Rows are points. Each copy is the shape, with its points in the same order, stretched, turned, moved and blurred by noise. Say if it was mirrored as well.
In the rows, 128 means zero.

Shape, 5 rows:
[[172,206],
[97,79],
[184,126],
[140,101],
[144,113]]
Copy 1, 5 rows:
[[90,178],
[179,82],
[73,81],
[127,89],
[127,91]]
Copy 1 is: mirrored
Copy 2 (5 x 2):
[[61,183],
[171,91],
[82,104],
[127,98],
[118,109]]
Copy 2 is: mirrored

Shape:
[[160,109,82,110],
[127,159,117,83],
[108,91,107,136],
[62,95,124,112],
[181,140,109,79],
[112,137,211,68],
[204,177,148,131],
[63,135,167,176],
[135,166,101,119],
[166,100,88,111]]
Copy 1, 10 rows:
[[138,80,168,97],
[77,123,190,135],
[151,101,125,144],
[124,105,124,192],
[79,88,197,86],
[10,120,133,168],
[81,151,164,57],
[118,180,79,184],
[115,138,176,114],
[131,75,165,99]]
Copy 1 is: mirrored
Copy 2:
[[121,46,88,145],
[81,107,127,144],
[146,80,138,130],
[124,104,190,124],
[82,69,69,134],
[78,169,154,59],
[120,140,43,118],
[175,196,178,111],
[112,110,108,160],
[124,48,80,133]]
Copy 2 is: only turned
Copy 3 (10 x 4):
[[147,167,121,74],
[137,153,66,121],
[148,105,128,99],
[158,64,82,145],
[165,205,93,108],
[164,126,77,219],
[96,206,156,139],
[80,61,141,177],
[99,149,96,103],
[166,166,127,84]]
Copy 3 is: mirrored

Shape:
[[144,136,130,131,139,139,139,140],
[107,137,133,109,135,152,198,131],
[112,84,195,132,152,131,179,126],
[109,122,165,104,150,125,166,121],
[112,144,148,108,134,161,172,132],
[141,142,109,110,121,127,137,144],
[56,69,94,193,119,93,118,65],
[119,134,121,143,112,178,91,145],
[163,119,127,92,150,186,134,131],
[150,157,117,100,120,140,159,134],
[143,129,156,146,132,139,183,103],
[101,94,69,142,46,85,176,108],
[128,142,161,98,121,158,134,107]]
Copy 1 (13 x 8):
[[134,127,145,132,130,154,109,134],
[156,144,179,180,115,177,149,130],
[112,87,122,189,99,197,114,76],
[145,122,150,168,116,157,120,87],
[138,150,179,158,109,156,127,121],
[167,126,151,121,130,136,121,144],
[145,108,7,168,145,114,157,107],
[87,158,125,90,124,92,118,139],
[136,151,167,82,124,162,132,108],
[177,151,173,131,121,152,117,144],
[150,138,122,175,105,198,110,121],
[232,107,71,164,96,141,168,175],
[143,161,141,124,104,136,105,91]]
Copy 1 is: only turned
Copy 2, 13 rows:
[[123,110,128,145,134,107,115,139],
[150,134,141,159,165,121,148,108],
[142,122,126,114,215,91,98,100],
[129,147,124,129,176,102,112,110],
[145,134,136,165,159,120,126,134],
[129,127,135,142,113,104,136,150],
[96,127,200,63,137,161,112,115],
[99,116,169,161,123,122,114,186],
[117,101,105,127,171,102,123,181],
[158,131,127,158,117,111,134,147],
[166,113,135,126,163,132,102,116],
[159,134,205,99,95,106,164,115],
[137,145,123,137,162,118,108,166]]
Copy 2 is: only turned
Copy 3:
[[109,108,128,128,113,134,149,150],
[102,87,151,109,99,96,118,147],
[147,73,154,160,82,149,107,167],
[132,104,159,138,114,111,95,174],
[94,97,165,127,107,111,122,159],
[89,126,107,115,118,122,137,148],
[195,104,177,152,151,147,96,29],
[59,105,154,144,135,176,161,116],
[107,89,126,102,119,174,139,185],
[89,130,124,104,99,106,136,166],
[152,110,165,125,77,124,152,155],
[107,141,113,91,83,81,92,41],
[93,134,176,132,110,138,115,180]]
Copy 3 is: only turned

Shape, 16 rows:
[[156,136,196,121,180,134,137,177,102,103,177],
[87,110,159,84,92,119,135,171,115,157,126],
[182,124,142,90,105,168,151,96,135,156,137],
[148,125,94,167,106,135,123,85,128,169,113],
[101,142,214,174,153,134,128,134,128,134,84],
[153,191,163,147,100,120,109,95,129,147,93],
[104,125,151,131,165,86,165,143,151,151,87],
[121,130,135,120,156,142,120,156,205,107,123],
[156,119,105,118,110,97,102,142,114,168,148],
[138,130,117,84,158,152,69,63,133,90,115],
[132,180,160,128,123,182,148,98,116,126,154],
[137,123,127,176,210,130,162,110,126,153,154],
[146,118,93,185,153,123,74,111,143,175,45],
[148,166,125,129,188,177,145,150,192,119,76],
[151,83,110,170,130,159,154,123,128,92,58],
[115,70,166,95,92,132,156,109,150,128,143]]
Copy 1, 16 rows:
[[168,124,203,76,125,190,132,148,165,66,123],
[90,154,105,133,139,131,195,120,133,88,132],
[170,167,176,161,76,133,141,110,109,115,124],
[82,128,143,133,117,94,104,140,103,152,136],
[87,141,116,100,139,137,115,123,208,144,95],
[116,153,123,121,81,147,83,125,164,151,156],
[80,171,129,114,191,96,153,89,162,136,140],
[166,108,137,101,166,139,145,88,125,157,121],
[95,124,140,86,117,102,150,146,89,92,170],
[163,155,120,76,110,177,56,94,68,129,117],
[145,148,182,155,90,206,108,128,154,139,118],
[86,132,216,103,166,123,120,120,130,141,118],
[67,137,100,38,148,61,100,141,102,199,131],
[176,154,166,88,170,148,123,107,150,209,119],
[155,153,126,120,181,100,92,169,134,149,92],
[139,142,125,189,130,103,160,82,119,78,98]]
Copy 1 is: only turned
Copy 2:
[[163,93,186,127,110,153,173,149,168,134,110],
[123,128,137,167,128,84,139,145,118,144,98],
[134,111,160,101,90,104,134,75,119,138,122],
[104,106,128,108,134,127,116,107,87,143,151],
[161,107,165,130,143,152,83,168,108,100,124],
[143,115,147,131,128,139,117,111,85,86,157],
[143,120,130,159,166,131,93,125,162,140,151],
[159,134,129,119,117,100,118,162,157,137,200],
[87,117,143,160,117,132,165,114,127,164,142],
[127,199,136,81,103,156,155,119,106,111,120],
[172,107,156,72,130,113,150,127,95,100,113],
[146,100,160,95,179,161,130,125,156,167,144],
[110,134,122,148,141,188,80,129,84,160,197],
[212,122,124,116,119,140,95,123,141,139,222],
[130,97,84,110,103,153,82,129,136,145,151],
[104,121,139,103,109,70,111,132,146,136,105]]
Copy 2 is: mirrored
Copy 3 (16 x 11):
[[104,161,167,149,102,132,249,139,134,116,169],
[70,137,172,126,87,80,135,164,103,141,101],
[140,102,133,100,99,106,107,105,125,140,124],
[161,125,96,105,164,93,76,125,128,115,144],
[106,152,165,181,131,67,156,128,201,98,175],
[129,156,130,94,100,96,94,110,171,86,163],
[86,136,169,138,184,119,149,127,180,117,100],
[133,86,139,137,130,130,170,212,186,112,110],
[118,151,121,63,128,121,121,163,105,151,136],
[132,143,93,124,89,195,102,143,153,130,151],
[157,163,115,152,85,79,148,111,126,94,126],
[158,164,103,173,207,117,180,118,154,123,136],
[175,129,140,99,194,118,50,157,186,111,183],
[175,93,171,131,161,134,155,172,213,74,95],
[125,54,161,135,192,121,109,115,125,84,178],
[77,80,119,148,100,86,133,133,122,166,118]]
Copy 3 is: only turned
Copy 4, 16 rows:
[[200,123,173,191,187,141,180,114,114,145,173],
[174,114,130,97,134,81,98,84,134,187,151],
[126,147,109,90,117,140,176,148,133,185,92],
[61,116,111,105,95,153,118,128,132,137,111],
[110,116,208,116,169,81,130,114,75,117,151],
[65,178,146,119,142,107,130,115,123,150,126],
[121,74,145,120,116,52,140,121,122,103,187],
[141,105,149,111,154,87,112,195,165,104,169],
[119,110,105,141,124,144,116,88,185,155,139],
[144,162,100,76,157,150,126,141,150,65,144],
[129,182,143,116,135,159,155,143,82,184,149],
[111,70,156,151,114,165,181,137,103,103,189],
[32,57,118,95,156,112,91,128,149,60,130],
[107,90,118,110,178,80,143,217,120,94,180],
[119,84,96,123,138,96,117,174,87,69,85],
[170,135,148,78,87,103,137,130,135,160,97]]
Copy 4 is: only turned

Shape (15 x 12):
[[69,131,113,170,142,119,97,157,165,174,112,157],
[130,62,138,119,116,120,96,159,137,145,94,100],
[124,103,112,124,114,93,88,29,102,100,101,161],
[137,132,151,134,128,112,103,143,125,79,90,100],
[128,108,144,125,123,182,169,154,175,161,124,143],
[106,128,26,154,218,135,98,57,121,140,110,162],
[103,136,70,105,137,128,115,144,144,136,102,88],
[127,91,128,140,117,121,103,175,110,154,92,171],
[85,139,140,125,119,95,157,112,145,142,90,158],
[66,124,104,163,116,102,94,152,162,97,108,134],
[139,126,121,143,119,89,95,156,164,131,128,156],
[127,116,109,117,133,193,211,178,109,155,170,147],
[136,135,98,158,107,145,89,138,110,136,104,120],
[127,124,146,165,115,103,153,147,101,139,158,119],
[126,127,141,128,141,159,85,167,104,151,162,156]]
Copy 1 (15 x 12):
[[80,93,202,109,167,99,114,141,155,112,83,135],
[140,163,148,65,118,76,119,114,150,143,147,168],
[125,133,134,106,137,151,165,34,217,133,158,103],
[177,123,139,93,101,131,175,110,141,131,110,144],
[135,118,152,132,120,107,69,153,126,98,112,112],
[81,135,103,105,221,100,159,114,203,85,80,104],
[118,120,121,100,134,96,163,184,140,105,144,121],
[106,157,156,78,116,123,98,119,193,134,102,177],
[115,113,160,138,108,118,132,126,180,157,103,86],
[116,106,198,132,124,97,167,138,178,108,114,152],
[133,176,186,99,141,151,142,133,158,116,113,123],
[87,131,91,155,100,132,80,169,111,88,102,153],
[125,96,136,88,141,142,145,119,153,110,135,167],
[115,132,137,141,113,164,133,89,108,151,117,164],
[76,132,146,67,120,155,116,110,104,84,100,153]]
Copy 1 is: mirrored
Copy 2:
[[142,192,80,171,146,72,125,136,126,171,117,149],
[160,147,145,120,127,134,125,208,154,132,138,152],
[166,36,109,112,159,106,44,141,106,149,109,113],
[174,111,133,144,111,138,135,134,132,61,128,120],
[79,208,122,92,132,99,136,160,163,92,125,144],
[183,114,48,175,249,81,91,113,158,179,64,88],
[126,110,98,188,175,120,142,158,185,133,102,168],
[158,185,171,117,140,103,140,131,143,160,120,123],
[101,150,127,139,148,78,78,115,141,122,145,150],
[142,106,113,196,157,90,125,156,90,135,123,136],
[165,157,131,120,153,105,149,121,109,121,115,150],
[59,189,149,88,192,107,193,107,151,117,157,97],
[171,101,113,139,93,98,157,124,158,149,98,117],
[142,124,131,99,133,94,173,109,100,120,193,100],
[132,165,126,106,134,142,161,108,110,158,144,96]]
Copy 2 is: mirrored
Copy 3, 15 rows:
[[76,95,137,138,166,122,105,139,160,163,178,125],
[162,64,131,103,107,110,114,142,150,161,117,70],
[125,132,39,123,102,48,169,142,142,98,149,110],
[170,130,95,167,93,115,89,134,164,132,131,121],
[95,131,164,64,113,169,118,114,144,111,112,136],
[73,99,50,113,226,97,122,163,97,110,122,165],
[145,134,133,127,179,85,100,144,122,151,89,109],
[114,56,141,129,79,96,107,164,138,134,148,125],
[104,149,141,146,108,106,143,82,122,147,169,132],
[104,109,99,180,150,93,120,125,196,168,133,118],
[138,72,143,145,123,109,109,116,195,111,166,129],
[87,144,184,98,118,182,179,169,98,92,102,176],
[100,112,113,138,130,87,97,198,138,107,129,105],
[125,121,150,176,101,160,167,170,140,117,173,116],
[141,101,145,102,128,150,112,221,139,125,160,173]]
Copy 3 is: mirrored
Copy 4 (15 x 12):
[[142,63,129,87,175,133,49,113,143,135,106,120],
[140,109,171,138,100,121,84,93,142,121,140,93],
[162,179,146,103,120,126,135,47,192,98,90,129],
[166,135,142,110,104,109,83,140,147,113,151,114],
[98,126,132,176,188,102,67,123,111,139,153,109],
[49,102,58,70,100,154,124,76,189,150,74,110],
[76,103,160,120,114,128,90,135,179,122,151,104],
[152,94,154,121,117,126,82,82,129,152,129,149],
[149,127,142,111,190,104,81,107,150,77,160,143],
[180,72,132,111,154,124,58,144,190,123,135,116],
[174,88,154,93,156,87,116,119,125,164,124,118],
[56,110,109,196,172,152,118,162,87,152,150,136],
[123,111,148,127,101,121,83,119,156,146,92,144],
[148,90,120,124,142,119,121,152,89,106,112,137],
[121,121,138,107,126,184,108,130,92,179,88,123]]
Copy 4 is: mirrored

Shape (18 x 12):
[[96,137,115,88,127,97,77,63,93,129,148,129],
[159,111,84,182,186,156,120,117,159,100,73,99],
[136,96,164,140,146,135,161,138,105,174,107,104],
[175,89,128,154,123,195,114,155,118,127,91,114],
[74,86,125,108,99,77,89,96,75,154,131,140],
[83,137,138,144,125,74,99,102,77,134,168,160],
[143,115,144,129,97,70,108,95,136,170,137,131],
[82,132,125,105,75,89,62,76,112,179,167,151],
[127,55,110,137,180,142,83,145,174,100,109,95],
[98,113,81,80,121,124,103,105,135,93,105,156],
[161,105,154,145,127,144,167,151,147,101,154,114],
[145,97,120,131,172,165,147,140,158,159,109,163],
[76,99,115,123,78,93,126,43,89,169,177,111],
[92,89,95,187,143,163,96,123,176,85,88,139],
[170,70,86,157,144,125,135,145,145,94,78,147],
[89,98,73,114,116,94,99,94,103,159,172,143],
[113,132,144,134,113,114,167,150,144,144,98,104],
[128,90,202,130,112,111,157,69,112,156,132,140]]
Copy 1, 18 rows:
[[134,104,96,140,161,150,56,66,102,154,145,157],
[169,187,187,145,116,77,81,110,125,75,92,100],
[147,116,140,93,61,124,121,174,105,143,92,159],
[156,164,185,77,104,137,97,173,106,53,110,145],
[163,106,51,113,164,123,66,117,79,159,130,199],
[147,67,89,152,180,138,70,128,82,164,107,142],
[120,96,89,100,132,93,85,151,98,143,165,134],
[129,99,68,86,206,145,45,125,103,178,164,156],
[171,194,87,109,120,109,99,111,130,82,74,121],
[170,161,105,150,179,133,113,71,94,124,150,169],
[152,124,146,138,75,152,154,175,111,111,114,100],
[175,153,160,82,125,122,135,141,82,129,97,115],
[179,110,80,126,138,152,44,118,98,211,157,148],
[172,218,126,147,183,107,75,136,101,109,74,111],
[198,169,148,136,128,71,122,132,77,54,122,132],
[208,115,85,111,187,129,68,98,108,157,146,146],
[131,133,123,140,99,106,147,174,139,155,124,162],
[117,106,102,116,67,150,102,163,38,184,117,129]]
Copy 1 is: mirrored
Copy 2, 18 rows:
[[116,99,90,236,138,107,152,188,106,187,180,154],
[126,88,86,88,166,116,215,108,133,72,108,103],
[157,134,130,97,139,100,148,122,172,175,149,116],
[132,141,129,94,150,157,155,122,125,97,61,115],
[107,110,102,241,146,127,144,159,156,224,153,146],
[128,134,92,241,100,103,162,121,133,204,159,178],
[105,139,45,156,130,114,107,165,134,196,170,146],
[71,158,75,249,143,118,94,185,123,196,168,165],
[149,91,122,140,184,182,187,90,166,67,130,100],
[102,60,94,203,149,119,124,159,125,112,113,145],
[135,120,130,82,109,130,129,75,134,115,142,139],
[148,128,116,116,183,106,126,112,162,86,97,157],
[42,119,118,210,172,94,127,162,137,243,221,158],
[67,115,123,142,154,146,192,89,180,44,91,124],
[132,74,75,112,159,141,168,97,140,103,67,136],
[97,104,90,243,195,115,126,130,118,185,158,164],
[113,114,101,92,100,82,109,121,166,141,149,92],
[102,141,129,119,116,101,139,162,187,213,191,173]]
Copy 2 is: mirrored
Copy 3 (18 x 12):
[[137,139,94,174,74,100,108,96,171,129,117,205],
[103,76,195,104,94,198,133,102,94,124,91,132],
[89,148,127,113,143,127,60,125,141,123,84,98],
[108,95,127,107,127,174,94,107,122,158,155,85],
[128,146,65,206,80,131,85,115,160,162,85,181],
[181,130,90,179,119,93,109,126,149,149,85,193],
[110,139,94,114,99,137,81,166,150,158,97,173],
[144,149,48,155,97,112,109,124,205,176,109,199],
[78,46,124,155,81,185,133,127,118,100,85,113],
[98,129,125,208,87,166,150,128,126,129,139,174],
[129,119,117,109,139,142,107,169,104,90,124,84],
[65,106,148,122,189,172,108,136,126,112,112,129],
[162,189,52,147,80,140,86,96,187,119,74,176],
[139,78,159,159,91,226,160,125,137,144,88,125],
[84,84,160,144,109,213,126,148,57,140,112,134],
[127,134,63,162,114,141,133,94,137,131,89,190],
[105,168,137,131,118,141,115,166,144,135,84,103],
[126,167,110,132,107,141,23,158,179,107,105,144]]
Copy 3 is: mirrored

Shape, 16 rows:
[[61,220,156,120,145,142,96,129,123,156,111,124],
[167,119,143,215,96,111,198,155,103,148,132,154],
[165,177,152,112,176,140,138,144,89,129,92,141],
[66,109,163,181,163,132,147,146,166,107,106,109],
[121,112,135,106,163,149,93,147,145,115,150,119],
[170,117,18,118,137,95,108,142,113,133,94,127],
[167,110,156,107,156,141,88,131,158,147,114,117],
[76,100,144,131,140,152,96,140,118,157,97,111],
[157,94,62,111,138,120,94,7,94,129,128,158],
[134,147,151,109,133,98,89,122,107,132,116,117],
[110,119,130,142,134,99,94,136,188,116,97,190],
[150,105,159,102,170,153,85,149,119,149,182,125],
[131,119,136,145,159,99,143,141,105,140,128,116],
[86,134,151,143,135,149,109,135,186,107,100,94],
[92,114,138,110,171,137,86,43,142,215,172,108],
[130,104,163,104,130,138,230,129,128,108,108,114]]
Copy 1, 16 rows:
[[147,174,200,129,108,218,94,121,143,119,150,106],
[141,84,120,181,92,125,133,115,174,19,68,205],
[134,147,144,132,93,130,82,71,123,87,124,106],
[105,100,124,83,106,214,140,103,119,78,121,145],
[118,103,113,113,121,160,96,114,106,159,116,106],
[179,147,98,100,111,65,193,95,147,211,106,111],
[121,110,141,111,122,110,75,126,76,142,90,103],
[110,155,120,89,101,178,102,134,89,139,154,149],
[163,75,166,145,140,36,136,83,83,218,163,110],
[126,168,137,127,142,141,107,106,93,118,141,111],
[197,103,116,84,156,139,130,86,116,129,77,140],
[101,98,112,164,103,157,47,136,99,135,119,113],
[123,123,111,140,106,160,127,104,110,85,121,133],
[113,121,157,73,129,168,128,117,124,129,105,122],
[138,82,198,174,100,137,86,168,54,170,171,88],
[107,63,83,86,110,101,109,104,141,45,139,129]]
Copy 1 is: only turned
Copy 2 (16 x 12):
[[128,70,80,153,165,130,105,50,57,166,103,189],
[53,190,96,159,147,42,191,176,89,94,137,82],
[107,76,76,166,137,96,156,112,131,177,120,136],
[103,103,113,168,172,122,123,167,107,49,48,160],
[119,115,134,143,138,118,110,122,133,113,126,177],
[170,142,61,99,25,87,101,153,121,136,127,107],
[144,136,156,122,138,124,146,117,135,139,111,165],
[100,109,121,121,142,177,115,153,112,126,78,161],
[153,113,172,83,38,139,112,166,84,152,194,55],
[145,118,107,122,159,118,111,81,117,157,114,129],
[155,115,106,71,125,111,157,126,103,53,113,148],
[100,143,147,169,168,128,127,122,140,147,168,179],
[113,138,89,182,156,111,124,140,124,123,111,117],
[136,102,141,124,141,115,107,117,96,76,54,181],
[161,157,196,180,147,202,95,119,64,159,159,150],
[63,137,132,174,118,117,175,144,152,76,72,77]]
Copy 2 is: mirrored
Copy 3 (16 x 12):
[[108,134,159,79,123,130,154,180,81,187,93,133],
[118,106,149,160,144,106,129,95,158,199,162,159],
[139,85,166,96,147,120,85,169,123,186,116,163],
[115,139,183,135,95,54,156,159,133,151,128,138],
[95,132,147,118,112,102,105,152,150,121,85,112],
[78,52,112,124,164,161,131,144,191,109,135,61],
[109,107,136,107,130,85,130,163,165,116,72,158],
[71,117,142,116,102,86,139,171,123,144,115,163],
[44,133,117,59,201,132,120,120,196,81,140,84],
[122,107,128,68,117,114,126,148,130,145,101,141],
[121,140,94,138,145,70,171,180,167,132,107,80],
[89,138,142,111,103,102,80,137,166,141,65,152],
[113,108,159,102,107,109,112,139,159,163,132,149],
[109,131,160,123,121,79,170,163,116,119,96,128],
[36,180,159,60,121,111,156,154,184,114,82,161],
[156,133,184,137,135,116,82,140,124,132,168,199]]
Copy 3 is: only turned

Shape (18 x 12):
[[148,69,92,101,122,141,132,75,77,100,161,138],
[128,124,85,139,115,133,150,97,94,132,168,141],
[145,72,94,147,120,132,157,87,87,101,129,134],
[56,111,170,158,167,72,152,157,135,158,74,122],
[149,136,68,93,117,140,131,144,145,115,123,149],
[125,117,106,72,102,163,166,79,100,146,141,153],
[75,168,184,156,159,75,120,155,131,133,96,93],
[91,130,148,161,188,111,134,131,162,179,94,110],
[115,69,145,141,105,146,121,80,137,82,161,122],
[140,111,103,119,100,82,145,113,148,168,134,141],
[130,96,128,134,122,141,75,86,104,95,128,147],
[129,124,107,139,110,159,179,111,126,123,141,152],
[147,124,87,109,94,148,135,124,104,147,176,147],
[141,62,127,143,121,168,120,109,88,130,152,124],
[84,135,72,118,81,135,116,140,133,147,111,113],
[164,79,160,144,105,128,126,112,102,113,104,100],
[113,101,116,108,125,110,149,171,129,142,141,149],
[91,114,151,133,164,100,123,134,144,122,114,56]]
Copy 1:
[[134,165,80,69,106,83,125,119,64,91,170,88],
[121,155,120,88,124,121,130,124,123,76,165,85],
[141,157,79,83,122,65,105,141,105,87,144,83],
[144,58,139,57,118,89,71,190,214,190,68,123],
[122,115,83,156,152,161,156,131,102,123,162,125],
[127,157,68,86,91,129,145,106,107,72,152,123],
[134,100,193,81,124,142,66,190,205,182,68,149],
[158,71,163,65,139,90,109,154,186,145,76,151],
[133,163,131,117,95,71,117,117,95,144,113,109],
[79,110,118,111,126,127,148,162,125,91,104,120],
[113,143,130,97,129,91,88,102,88,127,135,128],
[142,155,90,124,124,120,137,124,141,99,127,104],
[113,135,108,121,123,168,142,107,93,79,161,87],
[157,124,107,91,110,91,98,101,83,106,133,83],
[118,72,139,150,107,156,104,130,145,115,179,117],
[139,139,110,111,113,93,73,156,102,112,77,124],
[124,80,93,116,118,155,136,147,129,157,121,87],
[175,96,167,88,100,104,96,190,150,175,103,144]]
Copy 1 is: mirrored
Copy 2, 18 rows:
[[178,109,92,89,155,121,106,62,132,93,148,120],
[173,128,95,129,138,130,118,107,132,138,147,110],
[177,115,82,77,111,119,118,92,110,97,165,99],
[80,135,133,139,70,130,163,133,93,134,193,93],
[129,92,119,106,136,124,113,119,144,158,105,141],
[160,138,152,82,169,155,85,100,150,133,124,112],
[65,120,138,190,92,137,158,158,103,135,150,90],
[104,126,147,122,114,130,187,131,92,131,160,122],
[143,120,78,100,155,167,133,116,149,79,147,126],
[136,83,124,123,157,161,136,107,117,164,163,148],
[158,109,114,115,134,146,127,92,140,74,120,148],
[154,138,108,98,126,144,103,145,129,137,137,105],
[149,122,102,120,160,148,101,102,131,156,122,126],
[166,138,81,85,129,153,117,79,105,75,135,113],
[119,110,128,119,100,167,139,104,151,170,107,110],
[144,105,92,88,116,160,102,102,85,65,140,97],
[98,122,99,125,118,129,115,116,117,163,162,131],
[82,102,107,136,113,135,177,114,109,104,149,85]]
Copy 2 is: only turned
Copy 3, 18 rows:
[[69,169,157,179,143,115,123,123,172,66,123,172],
[124,139,116,152,125,99,82,140,119,49,132,145],
[111,183,149,173,122,86,130,167,142,46,127,158],
[140,160,78,95,66,91,118,214,90,188,165,118],
[142,139,109,126,138,130,120,101,116,112,117,182],
[98,165,126,144,122,116,85,89,121,80,178,170],
[141,98,117,86,100,134,136,210,91,204,163,101],
[136,183,96,121,120,104,113,194,54,144,164,90],
[74,172,178,134,173,79,129,166,167,91,135,110],
[156,131,94,136,146,119,135,155,126,86,170,146],
[105,136,179,165,174,112,117,169,168,123,119,159],
[139,162,131,124,111,97,84,128,106,61,136,133],
[135,130,104,153,131,120,89,87,137,78,135,147],
[94,186,155,175,140,86,108,123,155,99,133,117],
[142,101,96,117,116,66,109,135,84,147,168,159],
[132,148,179,160,136,122,171,159,163,124,157,120],
[131,148,78,124,101,110,111,116,129,146,128,145],
[73,145,130,110,139,101,160,175,82,175,171,82]]
Copy 3 is: only turned
Copy 4, 18 rows:
[[41,113,72,133,118,108,134,154,137,100,145,199],
[66,116,127,152,162,152,162,148,154,120,157,164],
[57,93,100,95,112,158,136,150,126,112,129,168],
[196,112,225,102,103,78,143,104,131,133,89,38],
[139,105,123,108,217,115,141,159,107,174,131,161],
[66,114,110,165,123,109,139,145,129,184,130,209],
[178,130,216,132,126,84,130,102,124,107,162,7],
[236,138,195,113,119,116,135,135,143,141,130,78],
[61,82,97,171,99,112,72,160,157,118,123,164],
[146,89,105,135,137,114,161,135,117,165,93,102],
[111,96,121,163,112,123,86,109,119,85,155,182],
[80,109,142,127,161,163,124,143,147,176,120,163],
[83,129,110,166,174,136,155,159,116,133,132,179],
[88,141,107,155,90,143,109,161,116,81,123,195],
[159,59,179,159,181,99,166,202,90,129,126,159],
[107,114,94,121,64,135,100,139,74,104,122,110],
[133,127,152,115,161,80,153,138,130,135,77,113],
[157,121,152,120,116,69,128,182,135,102,159,50]]
Copy 4 is: only turned
